Every row gives one point. To make a cloud, some directions were put in groups of two or more. Within a group, all points are equally far from the middle, so they leave a hole (a ring in 2 directions, a hollow ball in 3). The other directions are filled evenly. Then the cloud was stretched, turned, moved and blurred a little. Count the holes, and give their numbers of directions, smallest first.
(in the rows, 128 means zero)

Cloud (22 x 3):
[[155 127 131]
 [113 163 200]
 [120  97 166]
 [103  96 135]
 [161 164 158]
 [188 152 124]
 [111 106 159]
 [ 84 208 160]
 [126  70 143]
 [152 189 127]
 [109 160 177]
 [144 189 136]
 [147 116  41]
 [109 121 126]
 [ 99 129 159]
 [ 91 145 112]
 [141 198 130]
 [176 136 114]
 [ 72 216 155]
 [210 151 175]
 [ 94 174 163]
 [152 138  71]]
Holes: 0

Cloud:
[[123 184 120  59 146 181]
 [ 44 115 206 105  87 141]
 [155  98 167 127 113 183]
 [ 81 176 121 168  87  71]
 [189 132 114 101 150 114]
 [154 111 145  78 165 103]
 [ 95 180 123 136 128 185]
 [145 126 193 121 179  78]
 [135 130 196 128 127  59]
 [139  97 151 147 116 165]
 [111 156 199 134 183 152]
 [ 93 109 131 151 188 110]
 [ 90 182 141 158  85 105]
 [ 78 156  91 117 153  84]
 [128 198 157  62  95 186]
 [108 153 150 151  71 168]
 [ 80 113 211 109  98  88]
 [ 39 116 158 116 121  59]
 [ 81 194 194  85  95 113]
 [ 95 114  95  93 134 166]
 [104 165 138 183 135 121]
 [138 138 119  52 133 126]
 [154 142 171 191 158 116]
 [ 97 193 176 142 128 109]
 [ 65 165 119 163 131  74]
 [154 124 108  87 107 106]
 [ 96 153 101 131 120 188]
 [118  99 110 104  83 149]
 [140 187 112 107  99 108]
 [184 164 146  93 126 172]
 [138 118 107  92  79 155]
 [ 86 149 219  60  81 123]
 [110 152 139 200 163  89]
 [ 87 147 219 121  88 116]
 [106 151 216 121  83 132]
 [162 100 109  94 138 176]
 [104 168 102 169 157 118]
 [106 151 173 159 119 196]
 [111 111  90  88 104  46]
 [139 151 100 141 130 211]
 [ 80 196 141  79 120 102]
 [118 151 146  26  62 159]
 [105 193 130  58  79 120]
 [ 98 151 136 162  63 101]
 [ 75 100 154 131 153 107]
 [115 100  89 106 144 101]]
Holes: 1 (4)

Cloud:
[[159 163  71 110 182 117 157 177]
 [139  84 141 159 174 138  82  91]
 [ 59 123 133 138 122 147  82 127]
 [171 172 180 108 104 181 135 117]
 [109 209  93 121  81 133 107 120]
 [108 135 185 115 132 147 168 116]
 [101 148 134 143 183 129 178 122]
 [187 138  91 108 163 165 106 190]
 [124 136 140 158 125 115  77  39]
 [101 119  89  69 129 142 139  87]
 [156 147 197 103 100 164 159 103]
 [150  69 131 148 181 134  96 113]
 [193 108 103 132  52  94 122 112]
 [155 211 124 162 102 123 161 148]
 [138 145 131 152 106 179  73 162]
 [170 123 109 136  71  45 145 179]
 [166 186 135 114 121 149  54  96]
 [151  53  98 113 153  97 108 153]
 [139 173  80 127 159 189 132 100]
 [133 116 190 115 182 157 132  81]
 [215 162  94 105 134 137 186 136]
 [146  93  80  94 176  77  90 110]
 [ 78 133  75 197 128 143  95 100]
 [175 155  62 126 135 188  81 134]
 [124 155  81 126 115  23 137 129]
 [145  83 109 105 143 105 188 175]
 [143 164  79  78 129 116 174 101]
 [ 93 141 111  86 125  73 186 121]
 [156 134 107 140  67  43 142 194]
 [138 175  64 177 131 163  59 139]
 [214 167 136 154 189 100 159  89]
 [116 135 140 136 186 138 183 107]
 [ 99 125 166 134 130  70 173 156]
 [137 135 139 174 170 100 187  84]
 [182 102 159 119  89  98  70 109]
 [143 139 176 127 182  63 132  86]
 [155 156 130 126 119  76  78 208]
 [157 115 115 150 184 150  70  52]
 [ 79 141 126 104 159  88  73 136]
 [141 187  77 167 130 171 139 100]
 [187 163  57 123  82 104 152 122]
 [211 168 153 184 106 114 158 120]
 [167 112  40 133  90 127  67 185]
 [221 181 139 182 141 104 143  84]
 [126  77  83 104 102 161 107 137]
 [ 83  97 119  98 100 112  79 145]
 [145  85 116 132  81  69 149  61]
 [185  86 143  71 142 130 182 125]
 [132 123 199 113 165  89 161  99]
 [200 156 197  91 140 124 125 141]
 [162 144 149  53 171  68 143  84]
 [239 123 108 146 132  99 172 145]
 [123 107  91 107 201 138 113 125]
 [132 154 122 120  92 100 119  27]
 [242 132 121  60 158  99 105 132]
 [ 98 110  80 195  92 166 160 147]
 [154  78 100 130 192  80 126 110]
 [112 141 105 203 149  76 127 107]
 [122  93  71 151 163 141  78  89]
 [153 184 133 134 155 189 114  45]
 [233 174 127 127 146 169 182  94]
 [145 121 169 132 148 155 105 164]
 [ 84 118  84 178 127 173 126  91]
 [139 188 124  91 102 112 151  58]
 [149  96 123  78 190 130 166  91]
 [178 143  80  75 189 124 110 140]
 [177 151 127  61 117 117  82 165]
 [217 163 163 137 122  61 105 135]
 [158 177 160 147 105 127 179 169]
 [120  93  72 162  86 156 168 130]
 [ 94 124  48 143 142 169 106 100]
 [124 137 111 164  78 109  54 189]
 [ 53 131 106 173 101 128  82 110]
 [127  93  80 117 199 100 110 138]
 [123 145 158  98 106 149 107 173]
 [ 73 114  87 168 170 140  67 137]
 [167 157 146 161  98 192 159 122]
 [224 148  80 131 133  84 158  87]
 [172 194 153  96 148 156  78 117]
 [194 167  91  93 168 148 163 149]
 [135 157  97 117 111  86  55  82]
 [135 126  80 170 192  76 121 141]
 [133  68  84 190 142 106 106 116]
 [174 164  72  73 123 162 114 101]
 [137 107 118 200 158  87 124  84]]
Holes: 3 (2, 2, 3)

Cloud:
[[190 128  99 176  77 117 105 104 106]
 [133 104  58 124 152 113 152 127 184]
 [148 136  73  98 117 158  98  60 101]
 [132 136 134  99 136  57 138  47 134]
 [120 169  46 108 149 127 162 169 183]
 [169 128 115  92  94  82 151  98 164]
 [130 171 142  68 138 130 133  83 191]
 [134 167  90  73 144 168  97 112 158]
 [ 50 182 141 178 160  55 120 121  96]
 [ 60 161 119  72 111  86 136  83 123]
 [165  85 129 105  88 112 165 108 207]
 [131 167 103  86  96 187  72 107 102]
 [144 150 124 219 139 159  81 160 124]
 [124 146 106 157  97 142 126 140 213]
 [141 109  98 177 168 130 151 138  91]
 [203 102 156 155 171 170 135 109 171]
 [128  83 149 165  87 178 118 191 173]
 [ 71 135 131 167 140 169  78 140  75]
 [137  62 130  54 130 195 104  81 155]
 [107 112  49 150 158 132  96  97  63]
 [205  88 107 102 141  90 168 119 195]
 [150 145 130  94 103 108 136 123 185]
 [119 137 166 133 173 121 164  82 141]
 [100  84 117 157 123 125 162 185 173]
 [102 103 115  46 114 105 161  42 102]
 [133 119  69 162 137 165 103  85 175]
 [104 140 133 161 129  53 161 144 133]
 [189  90 123 105 134  66 109 148 180]
 [100 167 116  66  94 144  92  83 101]
 [145 150 167 123  74  72 124 133  90]
 [143 107 183 179 104  98 120 148 180]
 [ 61 175 103 126  98  91 128 124  77]
 [113 179 199 141 150 100 100  73  34]
 [167 178 140 103 160 202 141  71 188]
 [113 109 112  91 108  85 106  52 144]
 [106  92 167 101  69  43 133 162  88]
 [ 91 120  94 123 146 180 134  83 108]
 [173  76 192 106 140 146 104 152 175]
 [107 164 167 119 130 181 149  50  60]
 [ 84 153 128 157 156  94 118 129 201]
 [134 128 101 152 171 127 102  74 135]
 [183  91  96  75 165  94 111  54 131]
 [114 135 113 117  65  95 138 143 142]
 [ 80 154 134 140 107 118 116 121 194]
 [125 165  91 182  88  97 166  70 159]
 [106 148 115 161 176  63  98 104 192]
 [150 149 158 114 148 145 200  70  97]
 [184  82  96 121 160  94 138  73 135]
 [107 209 181 139 113 138 123 127  95]
 [ 99 154  92 160 102  69 104 128 123]
 [134 148 109 155 187 136  57  66 136]
 [128 182 148 157 182 116 168 130 200]
 [115  87  85 148 125  80 102  51 151]
 [ 99 152 107  97 103 100  94  62 155]
 [156 156 120 124 109 161 113  62  96]
 [111 201 144 186  94 170 111  87 151]
 [189 115 111 115 124 107 112 161 129]
 [ 70 177 142  87  98 171 111 110 136]
 [152 107  66 159 146  88  64 149 165]
 [147 174 119  52 114 186  89  94 136]
 [123 133 163  74 138 208 109 140  80]
 [138 125 163 180 113  65 151 133  75]
 [ 87  93 134  95  92 158 109  95  55]
 [107 181 181 144 147  92 120 128  73]
 [144 155  85 189 172  58 158 134 144]
 [153 172  87 162 131  82  93  97 106]
 [117 174 138 138  95 123 120 189 167]
 [ 81 146 172 163  92 138 149 142 116]
 [149 184 159 151 158  84 181 107 111]
 [116 108  94 150  85 177 118 151 189]
 [113  79 107 100 165 146 124 105  71]
 [142 138  67  88 117 112 134  86 221]
 [158 111 112 183 116 155 141 160  85]
 [159 136 136  83 124 177 134 186 160]
 [ 67 131 153 111  74 140 129  94 162]
 [125 117 106 168  13 115 140 124 140]
 [ 81 107 117 105  90  61 108 104 128]
 [121 157 177 134 158 138 130   7 113]
 [111  63 115  72 144  43 153 113 109]
 [173 180 130 153 125  77  98 115  99]
 [125  61 134  90  96 117 101  71 145]
 [ 83  67 101 110 156 111 106 177 122]
 [ 74 126 177  76  56 135 155 135  96]
 [148 120 108 130  97 121 166  89 117]
 [150 167 143  86 182  71 159 133 159]
 [122 100  78 165  82  67 168  77 176]
 [167  77 163  96 105 173 109 157 160]
 [117 162  56 134 134 124 115 164 148]
 [181 114 135 117  87  59 112 138 133]
 [141 184 146 111 166 144 154 144 151]
 [105 124 130  62  85  87 212  77 107]
 [137 156 151 158 155 161  73 120 116]
 [ 93  98  74 135 133 114 160 119 159]]
Holes: 0

Cloud:
[[140 168  93 145  83 189 100  68 117]
 [ 58 154 111 191 132 161 170 129 143]
 [169 103 124  51 155 133  60 100 129]
 [150 171 110 164 123 201  77 155  78]
 [160  88 117 116  84 118 147  84  77]
 [129 107  64 112 156 144 176  98 132]
 [116 168  61 126 125 207 122 139  85]
 [112 123 107 108  66 138  93 200 193]
 [128 131 187 156 149 140  49 131 157]
 [164 116 213  96 177 116 118 178 121]
 [132 130 147 191 160 128 194 155  80]
 [208 164 122 193 103 113  87 129 144]
 [217 151 158 131 106 155  70 122  78]
 [160 173 118  89 126  88 155 175 166]
 [128 102 123 126 105 168 187 217 148]
 [102 158  62  95  53 136 102 164 155]
 [101 125 161 101 141 171  52 138  97]
 [ 61 165  87 116  69 152  95 172 135]
 [133 193  94 173  70 127  74 152 155]
 [117 196 164 110 177 112 138 157  92]
 [137 113 222 159 159 173 140 153 139]
 [122 125 148 133 220 142  88 134  99]
 [162 152 111  81  90  80 150 148 120]
 [ 83 145 161  83 144 151 196 160 135]
 [193 123 202 132  73 133  92 130  90]
 [134 108 178  71 170 147 158 155  76]
 [146  97 183 105 169 116 179 166 177]
 [159 166 184 161 121 185 172 158  77]
 [123 120  86 143  74 167 118  58 120]
 [221 111 182 146 146 175 108 112 142]
 [107 145  92 114 109 229 121 141 112]
 [213  85 187 149 169  86  87 117 113]
 [196 120  92 144 146 161 143 106 178]
 [176 180  88 139  96 173 156 163  72]
 [119 111 185  83 162 151  96  71 144]
 [222 118 147 163 139 100 110 125 181]
 [ 99  75 168 105  84 172  84 107 101]
 [ 53 139 100 169 115 151  86 148 166]
 [163  97 177 145 183 108 176 142 174]
 [119 113 172  94  65 148 181 117 104]
 [ 93 134  69  96 168 117  75 132  93]
 [ 82 178 147 156  96 168 155 107 184]
 [ 98  78 106  80  87 136 141  80 124]
 [ 60 115 116  86  78 152 160 103 142]
 [ 67 116 151 172 113 142 200 160 143]
 [160 130  66 101 160 152 135 100 179]
 [137 183 155 175 124 138  61 164 153]
 [125 111 148 179 140 212  93 138 118]
 [163 139 113 123 116  50 147 162 115]
 [143  45 113  68 110 161 130 133 142]
 [129 128 230  92 113 148 108 128 146]
 [116 154  49 133 169 108  80  98 141]
 [ 89 153 164 120 155 189 171 109  89]
 [153  68  79 165 125 163 136 101 143]
 [173 169 135 195 131 169 189 133 101]
 [169 103 151 140  81 157  65 162 201]
 [194 134  96  81  95 123 110  96  90]
 [174 141 122  52  82 129 128 111 147]
 [ 72 136  62 100 122 117 174 175 149]
 [105  50 143  85 136 171 154 148 157]
 [175 141  67 128 198 146 123 138 153]
 [140 186  49 123 112 151  90 183 166]
 [189  99 157 101 103 160  91  94  62]
 [105 119 223 107 110 107 114 116 112]
 [160 130 156 175 168  63 158 134  96]
 [131  85  98  76  90 163  56 160 122]
 [130 133  85  89 172  88  54 127 149]
 [128 134 185 165 151 167  81 141 179]
 [127 123 107 136  47 138  92  68 112]
 [193 100 115 142  96 155  73 131  59]
 [149 151 143 141 168 188 122  95 179]
 [ 83 194  87 112 146  99 169 149 152]
 [132 132 152 119 186 100 180 145  66]
 [ 89 133  50 163  81 161 138 120  92]
 [137 155  91 186  75 179  75 111  95]
 [134  88 107 142  74 111  79 171  77]
 [134 170  57 121 103 128  77 201 139]
 [ 95  78  95 189 115  95  92 151 146]
 [125 125 155 115 116 108  82  78  56]
 [ 61 114 120 132 185 147 168 151 140]
 [132 192  99 151  72 204 121 146 171]
 [213 160 127 117  92 148  95  93  88]
 [106 186 157 146  55 130 148 174 127]
 [135 110  94 109 147  79 121 176 205]
 [225  93 165 127  86 144 105  93 138]
 [ 80  92  72 154 104 182  94 161 129]
 [124  56 110 121 200 100 119 127 126]
 [ 65  97 123 117 149 109 192 152 147]
 [132  79 150  88 153 143 162  80 172]
 [172 203 128 115 161  96 104 124  80]
 [167  94  64 155  71 143  69 138 112]
 [105  60 100  94  83 118 145 127 189]]
Holes: 1 (9)

Cloud:
[[ 81 127  91 142 155 161  87 187 123]
 [ 67 178 128 135 100 149 144 159 145]
 [108  46 181 191 180  81 152 102  94]
 [109 111 165  79  64 153  84 136  95]
 [ 28 198  95 134  78 121 136 144 132]
 [154 149 108  78 116  96 158 152  81]
 [145 148 146 136  78 150 124  92  66]
 [112 121 114  75 187  73  57 134 187]
 [163  39 145 161  99 124 106  72 119]
 [ 74  84 143  86 154  79 204  78  78]
 [135 160 114  86 131 161 165 193 137]
 [ 93 105 166 169 193 125 153  53 158]
 [207 112 101 106 124 108 112  83 128]
 [191 137 121  84 151 150  53 190 111]
 [157  83  94  78 186 153  65  97 129]
 [144 169 122 143 149 156 143  71 136]
 [132 105 130  82 175 120 127  69 153]
 [ 98 151 133 113 141  54 111 128 137]
 [ 83 115 142  85 128 105 150 107 148]
 [151 119 122  64 118 106  95 132 105]
 [ 88  93 199  56 124 108 232 106  67]
 [112  62 142 166  76  86 179  83  92]
 [126 141  97  82 178 182 111  71 119]
 [169 138 126  98 149 118 115 119 160]
 [ 97 182 140  99 156 123 104 125  77]
 [101 166  83  84  91  94  82 156 123]
 [103 132 105 133 113  24 127  97 181]
 [122 191 183 116 156  71 116 104 156]
 [152 145  80  98  92 104 130 154  96]
 [ 74 155  76 187 103 107 165 165 100]
 [103  82  92 105 137 126  96 203  92]
 [102 180  97 153 141 163 179 110 119]
 [125 123 161 129 120 166 201  81  60]
 [114 180 123 118  70 105  77 154 129]
 [ 74  97 166  75 183 127 169 126 138]
 [ 57  87 170 162 165  72 109 123 136]
 [103 172  95 185  99 125 152 148 143]
 [ 57 115 155 154 177  58 163 102 111]
 [ 94 167 167 114 158 152 108 199  92]
 [131 100  69 134 141 114  98 129  78]
 [ 86 199 111 133  80 125 163 135  94]
 [ 91 158  36 147 161  97 108 146 120]
 [ 67 107  84 128 128 115 175 143 106]
 [105 149  60  77  90 192  80 170 131]
 [ 93 169  79  96 115 155 126 187 118]
 [161 158 167  76 145 129 118 105 147]
 [ 88  98 197  47 155 132 150 131 104]
 [131 171  99  81  82 185  38 197 143]
 [133 169  20 124 102 173 125  81 120]
 [136 115 141 144  64 209 158 129 104]
 [ 71  84 175 127 138 114 101 118 133]
 [ 51  82 135 121 165 115 102 180 162]
 [ 90 103 194 154 145  89  97  75 162]
 [151 127 137 118 121 194  86  74  82]
 [ 94 124  64 112 152 131  96 181 164]
 [181  88 123 127 133 159 156  85 125]
 [101  97  43 160 123 108 162  66 170]
 [ 53 126 155 177  85 108 113 132 128]
 [ 96 194 131 178 154 135 161 110 132]
 [136 115 193 132 134  87 132  80 108]
 [176 159  99  44 182  89 131 157 116]
 [ 49 110  99 176  99 184 159 101 133]
 [122 160 130 131 180  56 100  40 163]
 [ 83 147 106 161 150 137 127 140 149]
 [138 159 116 107  90 143 146 124  66]
 [ 62 157 206 141 156 119  71 109 113]
 [126  59 133 111 197 126  68 112 102]
 [121 112  96 172 143  98 174  91 166]
 [106 118 117 168 125  63 183  64  80]
 [103 170 123 145  98 160 187 128  81]
 [ 57 154  81 155 151 132 177  87 113]
 [ 93 159  88 186  86 133 109  61 145]
 [ 82 181 114 162 147 126  87 158 123]
 [ 99 102 102  92 125  68 160  84 130]
 [ 89 114  79 164 136 192 109 123 145]
 [ 77 106 136  83 157 143 210  91 109]
 [ 91 121 177 140 157  99  38  78 166]
 [ 91 141  86 136 177  89  93 147 200]
 [ 95 210  90 156 148 128 110  85  85]
 [116 161 174 136 161 142 191  71 147]
 [173  89  78 135 186 158 128 127 101]
 [169 161  65 109 174 119 158 146 139]
 [156  41 151 120 156 123 123  81  57]
 [ 46 128 148 149 137  50 175 125 124]
 [162  95 190  70 159 133 112 136 149]
 [101 200 129 148 148  74 117 115 124]
 [122 166 133 219 121 161 109  96 134]
 [ 72 113 132  58 125  97 129 151 114]
 [110 172 124 190 170 118 130 107  82]
 [ 51 102 150 160 156  84 195  58  71]
 [118 168  92  60 170 192 126 111 112]
 [121  42 114 112 117  90 182  97  76]
 [ 58 128 121 129 100  95 178 111 180]
 [ 80 118 139 127  87  73 169 105 181]
 [ 69 199 139 166  97 101 175 191 110]
 [126 113 110  73 191 133  58 193  77]]
Holes: 0
